Each row of a before or after table is a point. One or more steps were done to the points. Then noise was added and the rows were shuffled. The steps act on columns, c1 being the first. Write out the steps. A step turns or swaps two columns, mirrors them in a line or flattens them onto one, adds a multiple of one to another, or multiplies or shifts one. Angles are multiples of 10 degrees, from the lower column toward the higher: turns from -170 to 170, lines from 10 to 170 but not 90. Use the fewest steps. Two steps may share a column if one is a turn and the other turns, adds or multiplies; they go together, in the order done. Otherwise the lowest column goes first.

Before (8 x 2):
[[-48 -57]
 [ 34  49]
 [ 31  17]
 [-26 -43]
 [  9  -2]
 [ 57  19]
 [ 54  11]
 [-34 -28]]
After (8 x 2):
[[-30   0]
 [-65  -1]
 [-75  -1]
 [ -8   0]
 [ 16   0]
 [ 11  -3]
 [ -5  -2]
 [-86   3]]
Steps: shift c1 by -40; multiply c2 by 0

Before (8 x 6):
[[ 37  25  19  32   1  22]
 [ 58  37   2 -44 -47  42]
 [ -5 -27  37   6  29   8]
 [ 18  11  58 -47   4 -43]
 [  3  49  -7 -28  19 -48]
 [ 15 -27 -29  16  33 -25]
 [ 61  -3 -20  19 -48  32]
 [-31 -14 -23 -41 -59 -38]]
After (8 x 6):
[[-31 -45 -47   0 -29 -39]
 [ -5 -58  23 -30  60   7]
 [ 59 -33   7  27 -19  33]
 [ 15 -57  -1  33  63 -25]
 [  3  20 -26  -8  49 -47]
 [ 37  -5  39   0  31  22]
 [ 58   7 -37 -25 -17  41]
 [ 18 -20 -11 -72  34 -44]]
Steps: shift c2 by -30; turn c3 and c4 by -60 degrees; shift c5 by 30

Before (9 x 11):
[[  6  -2   7  25  -9   4 -13 -13  18  22  -2]
 [ -2   6 -14  -9  10   9   9  -9  13  -2  -4]
 [  4  11  -1  -5 -18  -2   5   1  16   6  -4]
 [  1  -6   6  -9  -4   6   9  -2   3   1  32]
 [ -2  -1   1 -16  -5  -4  10  -5   4   6  -8]
 [ -1  -2   7 -16 -15   3 -20 -11  15  11 -10]
 [ 13   4 -23  25 -18   9   9   2 -11  -5  10]
 [ 15  -3   8 -13 -12  14  10 -10  18  -4 -12]
 [  3  -6   1  -1  15  10   6   3  17  -7  -5]]
After (9 x 11):
[[ 11  -6   1  -1  15  10   6   3 -15  -7 -15]
 [-25   4 -23  25 -18   9   9   2 -23  -5  30]
 [  6  -1   1 -16  -5  -4  10  -6   2   6 -24]
 [ 14  -2   7 -16 -15   3 -20 -11  -5  11 -30]
 [  9  11  -1  -5 -18  -2   5   1 -17   6 -12]
 [ 14   6 -14  -9  10   9   9  -9  -3  -2 -12]
 [ -3  -3   8 -13 -12  14  10 -10 -41  -4 -36]
 [  8  -2   8  25  -9   4 -13 -13 -22  22  -6]
 [  1  -6   6  -9  -4   6   9  -2  -4   1  96]]
Steps: multiply c1 by 2.5; turn c1 and c9 by -120 degrees; multiply c11 by 3

Before (11 x 20):
[[-21   9  56 -34  25 -25  11  12 -33  11  34  31  71 -31  58  37 -17 -29
   10  32]
 [ 50  18  18  40 -45  34  38  15 -21 -32 -22  33   0   1   6  69 -46  12
  -40  15]
 [ 36  42  22  33 -60 -21 -25  48 -19  28  12  30 -17 -15 -21  41  18  21
  -55  47]
 [-50  29  -2 -27   8 -22  -9   7  43  43 -32  44   9  18 -32 -32   9  34
   15  32]
 [-44 -42  71 -16  33 -13 -16 -28 -30 -13 -60 -31   9 -18  16  36 -19  -2
    8 -30]
 [ 20  38  -7 -35 -17 -13  58 -30 -34  15 -11 -37  48  14 -47 -33  14  44
  -65   4]
 [ 42 -13 -12 -23  36 -45  60  58  34 -59 -48  14  52 -26 -13  16 -58  10
  -62  -9]
 [ 26  39  36 -47   1  38 -41  10 -45  19 -50  -4  23  23  -2  67 -25 -43
   18 -55]
 [-31  28  18   9  16  31  -7  -9 -44   9  28 -33  16 -36 -28  19 -51  38
    8 -33]
 [-36   1  -8  -9 -53   7  12 -17   1 -44  41  40  59  34  26  68  31  -6
  -13  -6]
 [ 17 -31  18   9 -60 -49   5  -6  14 -14  23  51 -31  19  23 -17 -10 -44
  -10 -16]]
After (11 x 20):
[[ 17 -31 -24  10   9 -67   5  -6  13 -16  24 -64 -32  20 -23 -15  -9 -46
  -10   0]
 [ 26  39 -63 -47  12  37 -41  11  22  19 -50  -1  24  22  40  68 -25 -43
   18  19]
 [ 49  19  -2  39  30  16  38  16  16 -31 -21 -57   0   1  16  70 -46  13
  -41 -23]
 [-36   1   2  -9  26 -13  13 -17  21 -43  41 -62  61  34 -15  69  32  -6
  -15  10]
 [ 17  39   7 -36  30 -21  58 -29 -25  15 -11  26  48  14  52 -33  14  44
  -64   4]
 [ 37  42  15  34  27 -39 -23  49  -6  27  11 -49 -18 -15  27  41  19  22
  -54 -50]
 [-42 -41 -72 -16 -14  -1 -16 -27  29 -14 -60  44   9 -17  18  35 -21  -2
    8 -23]
 [-32  28 -35  10  13  34  -7  -8  -3   9  28  31  15 -35  53  20 -51  36
    9  13]
 [ 43 -12   2 -24 -50 -30  59  58 -30 -59 -49  10  52 -25 -25  16 -57  10
  -64  16]
 [-50  28  21 -28 -35 -20  -8   6 -49  43 -32 -29  10  20 -21 -32  10  34
   15 -24]
 [-20   8 -24 -33 -42 -15  12  12  67  10  36  -9  72 -31  -2  38 -17 -29
   11 -61]]
Steps: turn c3 and c20 by -140 degrees; turn c5 and c6 by 20 degrees; turn c5 and c12 by 150 degrees; turn c9 and c15 by -120 degrees
